Each row is a point. A path goes straight from each point to the next, and from the last back to the first. The post is the endless flat space through its rows: a point in 2 columns, a line in 3, a plane in 4, and so on, so that a path can go around it. Count how often the path circles the post. Going back the other way cancels.
In the rows, zero is written as 128.

Post, one row:
[[114 133]]
Path, 30 rows:
[[110 156]
 [ 61 169]
 [ 83 132]
 [121 110]
 [157  89]
 [ 94 118]
 [ 92 140]
 [ 76 197]
 [128 159]
 [135 122]
 [139  74]
 [109 118]
 [148  99]
 [171 142]
 [114 157]
 [ 88 148]
 [ 97 134]
 [139  80]
 [159  97]
 [119  89]
 [102 122]
 [ 60 160]
 [ 83 192]
 [139 151]
 [166  92]
 [122 100]
 [ 92 128]
 [113 116]
 [150 109]
 [143 135]]
Times around: 0

Post:
[[154 171 119 166  68 160 133 105]
 [145 129 174  90 143 131 132 145]
 [132 116 118 159 129 136 116 119]
 [154 138 165 140 128 187 148 180]
 [174 170  79 144  85 125 145 104]
 [ 97 139 136 146 176 127 126 115]
 [140 121 153 168 143  74 139 124]]
Path, 23 rows:
[[182 139 148 120  79 203  98 140]
 [141 138 100  99 178 192 171 123]
 [136 107 125 107 136 103 145 113]
 [132 162 141 172  72 115 160 138]
 [191 139 158 163  90 136 134 176]
 [137 122 144 225 180 106 127 148]
 [166  87 110 134 189 134 161 165]
 [ 94 142 114 110 148 162 144 111]
 [ 92 160  97 142 189  83 148 131]
 [126 169 167  91 174 164 103 169]
 [154 164 117 127 140  86 140  93]
 [139 125 140 144 147  97 141 107]
 [134  87 147 150 196 146 134 150]
 [149 180 126 140  87 150 116 102]
 [136 173 169 173 145  93 146 163]
 [ 78 116 104 111 100 117 114  55]
 [143  98 161 128 104 183 140 122]
 [169 118 121 126 169 127 122 119]
 [214 188 160 218  64 103 139 155]
 [161 136  94 129  97 155  94 161]
 [112 145 156 159 125 128 157 143]
 [127  66 178 128 125 160 127 110]
 [153 146 161 154 166 144 141 120]]
Times around: 0

Post, 13 rows:
[[126 101 115 122 118 111 150 122 124 167 127 120  90 119]
 [102 157 132 145 153 150  74 127 137 129  74 103 120 129]
 [113  98 176 105 137 173 109 120 106 151 110 114 100 121]
 [150 150 103 106  11 140 159 141 156 129 114 203 110 129]
 [144 167 122 188  72 111 100 157 187  88 174 153 155 178]
 [ 83 123 147 117 156 158 115 175 123 175  93  97 116 143]
 [125 169 165 127 101 112 154 107 116 145 144 135  76 149]
 [141 126 119 156 124 131 126 117  69 142 120 114 112 149]
 [132 142 131 132 159 122 125 136 149 122 110 133 163 148]
 [139 157 131 126 155 152  82 169 141 122 124 121 140 113]
 [138 129 105  95 130 192 145 121 132 152  87  74 106 118]
 [121 141 101 104  72 150 171 172 180 101 118 200  72 138]
 [133 139 144 118  83 108 105 146 111  92 118 114  95 144]]
Path, 22 rows:
[[143 169  97 170 137  93 147  87  82 159  65 120 112 153]
 [188 146  72 172 101 117 136 171 100 135 138 139 160 223]
 [107 126 143 191 129 109  91 115 107 129 119 174 142 191]
 [179 157 127 123 155 180 106  95 161 105 117  79 144 130]
 [ 66 101 169  68 123 176 132 199 161 166 142 122 121 166]
 [ 97 117 133 145 104 150  87 100 138  58 136 132 110 135]
 [ 98  64 122 117 151 140 118 213 115 137 110 138 120 117]
 [160 129 187  73 129 171 142 205 131 121 119  92 110 127]
 [ 89 128 156 102 106 173 110 122  73 132  33 118 108 121]
 [163 189 160 128  89 200 146 103  85 161 133 125 167 141]
 [115 158 186 126 154 147 169 141 155 191 141 103 101 120]
 [198 184 119 142 127 108 117  86 220 140 117 139 154 126]
 [172 137 145 120  84 102  74  98 127 142 121 202 128 109]
 [100 101 154 139 125 117 110 138 113 161 195 159  96 134]
 [ 78 113 136  91 125 101 176 168 118 122 150 133  66 121]
 [109 132 160 148 135 138 156 163 145 104 140 145  62 124]
 [127 113 159 153 130 114 131 130  92  94 132 152 142 121]
 [ 62 114 112 111 185 131 150 179 161 127 142  81  95 143]
 [ 72 142 203  85 120 113 154  96 142 177 114 128  84 179]
 [117 158 132 177 151 111  64 171 184  77 123 164 118 155]
 [175 155 150 100 102 158 115 168 165  72 130 108 104 110]
 [162 119 117  99  99 150 137 137 131 146 112 113 156 101]]
Times around: 1

Post, 17 rows:
[[117 106 134 156 137 104 103 112 104 140 104 117 206 116  89 165  91 123]
 [135 119 135 158  92 127 134 125 145 174  99  91 162 157 182  81 128 113]
 [135 121 169 123  97 139 136 120 143 171  72 156 150 157 132  51 162 144]
 [116 125 104  85 148 154 122 102 129 132 179 156 142 132 137 169 121 106]
 [155 122  97 112 159 150 148 123 160 105 131 128 122  99 110 182 100 125]
 [ 99 132 150 157 134 106  66  86 134 146  80 139 137 116 132 133 119 112]
 [149 146  99  81 147 138 120 159 142 123 132 132 162  84  95 160 131 131]
 [ 91 132 134  84 148 119 143 111 114 111 146 118 125 128 121 155 169 157]
 [116 106 152 175  53 163 126 103 131 152  97 130 118 147 115  79 179 129]
 [103 123 150 118 161 128 131 150 142 108 176 144 123 118 128 158 130 140]
 [127 110 177 130  96 136 127 136 126 137  73 118 140 158 135 120 142  98]
 [141 155 162  94 141 152 136  86 112  90 157 120  90 119 137  96 139  92]
 [100 108 150 154 153 174 112  80 114 147 129 112 105 129  97  92 179  78]
 [112 194 141 143 140 158 125  93 115 131 130 135 105 182 133  71 163  97]
 [139 138 131 119 157 155 124 127 110 141 128 136 122 104 152 163 145 142]
 [141 107  79 101 160 116 137 132 104 117 155 142 118 111 117 160 124 117]
 [161 119 111  77 156 164 103 136 145 108 155 126 104 125 120 155 129 147]]
Path, 31 rows:
[[139  69 118 128 148 188 141 141 153 107 114 141 110  95  70 151 150  86]
 [128 125 160 134 167 189  82 110 110 158  91 170 103 145 132  77 177 109]
 [131  76 184 114  74 171 139 114 148 131  95 164  98 150 135 111 175 131]
 [ 93 148 162 113 147 137 175  80  96 135 123 133 132 144 122 133 193 119]
 [140 170 130  66  75 139 148 152 167 131 151 130 146 148 117 154 122 141]
 [ 76 153 192 121 149 136 119 133 166 161 150 151 184 146 125  85 135 156]
 [ 77  44 169 148 134  76 141 141 124  88 106 118 120 162 189 188  60 152]
 [122 162 197 126  98  91 136 156 141 131  56 169 170 171 181  87 133 152]
 [149 111 159 107 153 182 125 103 155 106 115 107  93  92  69 159 203 119]
 [170 113  44 103 159 188  72 110 201 124 186 114 136 142  97 102 136 102]
 [ 86 122 196 116 148 101 120  69 113 120 132 143 154 138  88 101 163 112]
 [175 105 146  80  88 134 103 124 140 117 101 111  90 102 135 182 128 111]
 [ 50 156 185 163 117  99 117 105  88 173 114 173 202 153 125 131 141 177]
 [197 107 110 134 107 145 125 125 154 156 131 144  87  92 171 155  95 131]
 [196 144  83  79  84 150 178 146 129 120 148 140 119 147 140 128 142 154]
 [130 156 141 150 123 114 103 118 150 121 105 164  94 106 160 109 140 154]
 [111 103 130 112 153  93 143 156 129  92 148 128 150 100  91 141 133  84]
 [108 186 149 124 115 132 121  96 182 141 104 158 136 134 117  82 178 178]
 [135 165 161 152 124 146 151 174 113 201  74 130 202 208  80  83 161 135]
 [144 146  34 160 144 135 133 135 121 182 129  86 173 127 103 135  73  27]
 [155  47  59 158 105 224 116 136 148 127 164  76 120 135 107 193 105  91]
 [104  76 135 189 175 162 147 119 120 138 137  97 158 160 162 124 113  63]
 [172 201 168  37 147 174 103 110 158 103  77 185  94 102 108 110 182  65]
 [137 177 142 107 168 144 121  96 175  82 133 142 135 107 133 169 111 122]
 [ 57 105 136 104 129 154 113 103 121 131  99 144 147 142  74 184 194 150]
 [126 108 137  95 157 176 117 132 108 141 110 104 177 119 125 120 144 102]
 [148 173 128 122 152 138  98 132 136 132 157 107 149 173 244  99 121 101]
 [152  92 104 107 148 144  71 119 104 124 172 137 116 106  79 135 165  94]
 [ 91 145 119 127 123 128  88 114 121 148  95 110 215 145 160 163 152 145]
 [110 121 134 130 101 101 153 142  67 138  41 139 151 158 163  80 181 176]
 [106 162 119 145 114 130 118  63 136 144 166 156 225 155 129  76 133 122]]
Times around: 2

Post:
[[103 142 101 120 118 162 132  99 144  87 103 131 127 159 149 158 112 157]
 [134 124 122 109 142 124 120 124 152 161 106 133 123  94 144 107 129 131]
 [144 110 111 124 107  97  98 102  93 118 180 174 137 105 119 153 150 115]
 [119 142 133 146 131 154  92 166 150 132 127 118 152 108 136 123 136 137]
 [122 129 147 130 125 134  99 126 138  80 120 126  89 140 159 138 129 135]
 [134 161 143 120 131 102 137 105 112 127 143 148  97 135 154 146 109 138]
 [ 93 119 131 157 131 112 145 104 178 125 136 180 159 109 134 101 152 153]
 [109 115 123 123 142 104 118 144 138 135 117 162 131 132 130 108 124 119]
 [165 132 140 133 113 113 102 132 119 116 103 134 138 107 150 147 134 114]
 [128 117 133 151  93 124 105  98 105 128 113 149 125 124 122 130 137 120]
 [ 92  74 192 109  88 159 105 172 150  85 141  89 150  90 183 146  66 102]
 [178 109 101 146 107 136 128 165  96 157 114 149 126 147 141 135 126 126]
 [146 110 157 124 142 138 120 136 143 118 138 140 137 145 130 136  90 127]
 [128 130 154 123 130 123 138 132 155 124 122 146 102 115 141 148 127 101]
 [ 82 158 160  78 158 194 162 114  85  86 221 133 168 108 153 108 130 151]
 [115 108 164 123  93 156 127 108  80 124  93 144 122  69 166 169 111 149]
 [140 172  95 130 122 184 139 154 148  65 124 129 111 168 127 123  73 111]]
Path:
[[120 134 144 126 129 153  69 193 130  98 193 139 156 134 137 101 100 102]
 [124 120 178 101 135 149 167 133 122  56 159 189  14 158 157 117  82 136]
 [142  67 125 127 149  88 120 193 142 160 134 148 151 159  99 101  64 121]
 [ 96  88  78 121 146  90 154 141  83 118 151 192 179 138 160 158 133 134]
 [130 165  77 148 112 163 113 170  92 127 150 141 189  98 150 121 153 139]
 [156 129 128  82 120 180 110 177  90 121 181 136 150 157 130 124  68  91]
 [133 146 100 125 100 177  74 137  78  77 179 131 169 103 110 151 202 147]
 [132 119  51 126  83  89 110 144  86 163 130 143 133  59 128 110 161 133]
 [ 58  83 144 133 105 122 169 169 125 115 143 143 132 125 209 117 103 146]
 [ 99 103 163  88 126 171  73 101 113  75 131 102 142 117 145 183 181  98]
 [ 92 126 123  79 140 166  95 116 140  72 152 120 130  96 176 115 120 132]
 [130 129 196 142  72 177  99 155 149  93 143 100 125 150 147 117  76  78]
 [119  92 161 138 111 150 113 194 126 167 106 114 122 105 134 113 148 120]
 [135  96 120 171 149  90  72 184 134 189 113 135 166 121 107 106 131 142]
 [ 91  75 134  88 108 143 121   7 155  71  89 131 164  86 171 174 154 137]
 [143 144 149 129 144 160  78  75 102  75 151 153 151 132 147 195 119 187]
 [179 211 165 134  74 127 112 154 115 110 149  85 102 101 217 137 158 122]
 [156 104 129 145 119 124 125 152 123 161  94 147 106 155 137 125 116 156]
 [110 132 149 116 156 199 144 140 144 114  94 112 121 123 116 116  87 110]
 [ 96 125  71 118 141 186 117 164 128  89 122 130 160 151 155 132 131 121]
 [106 113 146 104 121 134 109 150 124 109 146 143 113 166 179 115  97 111]
 [149 120  90  98  92 118 146 111 131 137 124 172 126  67 167 157 111 164]
 [109 147 133  92 125 149 111 110 123  67 165  98 131 165 138 140  77 131]
 [124  87 158 137 113  95 134  87 143 113 135 154 126 113 150 177 111 134]
 [ 99 134  95 124 108 110 121 107 120  81 120 146  98 108 139 140  94 105]
 [132  68 132 157 119 136  79 178  97 162 135 137 141 145 135 119 143  98]]
Times around: 5

Post, 17 rows:
[[124 127 164 126 123 169 150 113 130 164 125 160 149 206 103 154 142 103]
 [102 171 147 137 122 124 124 145 115 140 126 118  99  89  99 103 162 157]
 [152 160 107 124  72  89 137 115  95 113 132 138 138  97 171 129 105 145]
 [ 97  82 137 112 121 140 184 119  99 146  80 149 144 135 140 129 137 149]
 [117 133 101 127 169 123 120 135 192  93 127  99 167 112  91 138 102 147]
 [141 125 105 175 152 103  82 149 114  94 172 101  99 117 130 142 105 145]
 [156 128 163 122 132 165  70 149 105 103 161  80 114 130 138 133 142 146]
 [125 131 138 102 142 156 135 149  66 207 101 140  87 158 113 136 105 144]
 [134 113 147  96 208 156 137 130 119 134 158 107 154 165  96 119 129 117]
 [145  76  95 111 165 186 130 128 102 153 172  90 105 143 139 128 123 161]
 [171 113 171 173 129 138 117 115 156 167 109 133 135 106 123 100  82 122]
 [135  97 125  71  93 128 165 168 138  93 130 160 113 118 102 104 134 134]
 [138 114  98 101 132 115 117 164 167 144 117 163 136 129 130 147 135  63]
 [105 144 136 151 130 147 171 115 151 142 136  75 140 113 113 156 117 153]
 [151 116 141 123 117 113 108 120 108 177 150 106 124 121 124 113 120 139]
 [166 142 105 151 126 146 126 167 120 125 114  83 102 152 109 130 146 141]
 [158 143 153 147 119 129  98 132 132  90 128 121 141 111 102 197 173 119]]
Path, 29 rows:
[[122 176 116 115 170 140  92 176  83 123 137 109 113 159 119  95 114 113]
 [105 107 151 102 205 162 105 135 144 117 125  76 152 134  71 110 158 141]
 [154 100 194 128 134 184 151 107  98 119  74 123 173 147 115 126 141 154]
 [115  95 134 168 102 183 197 172 120 140 122 132 112 129 139  96  83 162]
 [239  42 119 106 153 192  83 159 174  91  99  56 176 140 191  98  97 169]
 [167 164 151 161 114 133 125 115 154 185 151 137  93 160 129 116  72 144]
 [142 154 188  88 150 155 115 161 136 175 134 137 148 164  91  92 121 113]
 [131 145 101 152 125 116 152 143 174 138 128 133 186 204 129 114 162  55]
 [199 113 127 164  96 162 169 122 164  90 110 124 171 169 113 178 140  91]
 [ 91 165 158 135  66 121 125 128 185 131  88 161 109 101 101  80 161 109]
 [180 103 162  58  69 133 104 100 145 156 156 127 100  86 166  97  76 153]
 [150 119 101  98 125 138 112 154 114 142 137 111 101 116 162 158 123 169]
 [ 45  71 137 148 143 183 157 159 105  99 135 105 105 181 103 174 148 198]
 [105  84 126 138 130 178 132 107 116 138 193 178 155 198  99 217 167  75]
 [107 147 149 186 156 170  82 143 167 124 103 125 109 110 148 115 118  89]
 [148 110 152 119 158 121  48 166 120  76 122  75 105  82 165 107  81 160]
 [110 162  92 127 191  88 100 147 150 179 124 124 110  89 106 137 135 157]
 [133 139 173 118  95 147 144 152  81 152 154 106  97 142 119 148 178 135]
 [ 68 154 125 166 193 147 145 126 115 123 149 125 137  99  91 116 178 148]
 [119 139 143 124  87 129 122 148 106  91 151 107 128 123 101 197 149 119]
 [117 100 181 130 146 165  82 107 170  63 123  63 144 140  69 135 150 170]
 [140 118  97 119  93 140 176 104 154  30 149  95 142  88 119 216 164 169]
 [103 135 148 117  96 143 114  95  48 125 163 151  65 105 112 188  90 186]
 [133  82 132 174 146 188 117 116 134 107 158 100 121 120  91 120 103 197]
 [125 158 104 142 125 101 160 116 151 101  97 112 189 168 109 101 123  80]
 [164  87 108  92 166 100 110  78  92  78 136 124 165 149 132 121 148 126]
 [151 129 131 147 128 130  73 120  93 155 151  77  61  98 154 179 149 179]
 [133 118 166 111 136 160 156 140 126  72 144 149 181 221 120 187 172 119]
 [ 77 184  89 161 179  95 129 150 135  89  65 120 166 100 100 130 155 155]]
Times around: 3

Post:
[[137 105 110 185 136 150  75  66  70 148  86  96  64 145  57 118 142 115]
 [150 113  53 169 101  97 160 127 123 137 144 195 177 139 171 164 149 141]
 [147 150 106  54 123 170 128 158 178  82 101 142 128 115 117 104 119 129]
 [139  84 167 137 110 125 137 148 118 130 112 189 144 110 175 145 135 130]
 [ 99 160 151  93 149 116 149 168 123  94  77 121 113 132 129  94  94 108]
 [ 86 120  80  50  70 121  94 154  80  98  76  67 160  83 117  48 130 134]
 [130 110 170 147 131 135 161 115 174 145 158 126 153 136  97 111 101 178]
 [ 82 148 105 200 107 174  99 105 144 140 161 187 175  99 136 176 165 158]
 [140 130 108 131 104 112 125 160 117 110 114 100 125 148 138 139 107 156]
 [135 152 169  98 137 116 128 103 150  69 130 158 128 130 183 153 156 130]
 [117 112 131  98 139 112 140 166 118 114 134  92 126 161  97 110 122 144]
 [111 135  91 157 117 107 140 165  54 121 119 121 132 109 179  84 154 169]
 [131 112 177 111 144 136 160 134  98 119 106 144  79 122 124 142  69 127]
 [137 111 120 194 142 125 128 127 112 101 145 119  95 129  87 134  96 139]
 [151 134 129 130 129 133 131 146 134 135 154 119 123 118  96 125 102 120]
 [151 121 141 130 169 120  95 135 156 108 153 120 142 147 105 141  95 145]
 [129 116 113 147  91 161 140 135 109 153 151 170 143 143 144 123  95 126]]
Path, 23 rows:
[[110  99 110  91  89 138 168 165 111 158 119 106 104 133 111 150 153 143]
 [133 145 153  66 178 142 221 140 135 124 153 180 130 133 118  96  75  92]
 [130 143 115 174 139 134 112 141 133  84 130  95 117 158  87 149  48 113]
 [147 113 118 113 125 135  90 123 107 146 130 120 129 135 167 178  77 156]
 [133  95 197 103 162 161 102 124 116 138  64 137 126  80 126  75 153  86]
 [176 106 140 115 164  68 148 143 151  87 168 128 172 146 148 163  79 174]
 [115 184 129 195  82 140 106  92 136 138 150 137 110 146  82 185 130 119]
 [109 155 136 150  84 169 105 104 108 204 111 145 118 142 144  96  97 112]
 [158  87 148 134 192 108 145 130 191 102 168 125 133 195 106 131 128 117]
 [158 110 116  80 138 144 149 134 184 101 133 148 141 131  64 186 103 110]
 [165  38 144 181 155 137  78  53  51 183 146 166 122 112 135 126 165 118]
 [ 91  99  98 107 138 119 152 111 155 109 144 148 141 138 116 119 100 143]
 [106 118 189 133  85 167 148  81 146 179 187 172 166 147 147 147  57 185]
 [160  96 115 104  65 122 147 126 128 155 157 148 200 117 141 100 105 136]
 [104 190 195  33  92 143 179 118  89 149 155 134 113  95 184 121 142 150]
 [ 98 127 156 165 167 110 101 118  88  88  96 166 113 133 149 119 117 131]
 [ 77 151 121 172 122 180 121 106  96 130 162 142 145 129 115 161  75 158]
 [106  91 168  95 135 158 133 112 139 149 117 134 168 117 112 102 148 164]
 [113 209 217 104 124 163  90  29 112 128 101  86 114 118 117  91 152 113]
 [138  97 195  90 114 113  67  76  82 134  78  61  79 106  78  69 115 156]
 [168 104 171 102 135 136 145 141 105 119  96 123 103 142 114 144 160 136]
 [104 145 142  85 140  99 120 161 106 130 171 154 199  91 181 161 100  78]
 [107 108 127 117 123 139 137 133 197 152 118 196 166 128 135 111 136 134]]
Times around: 0
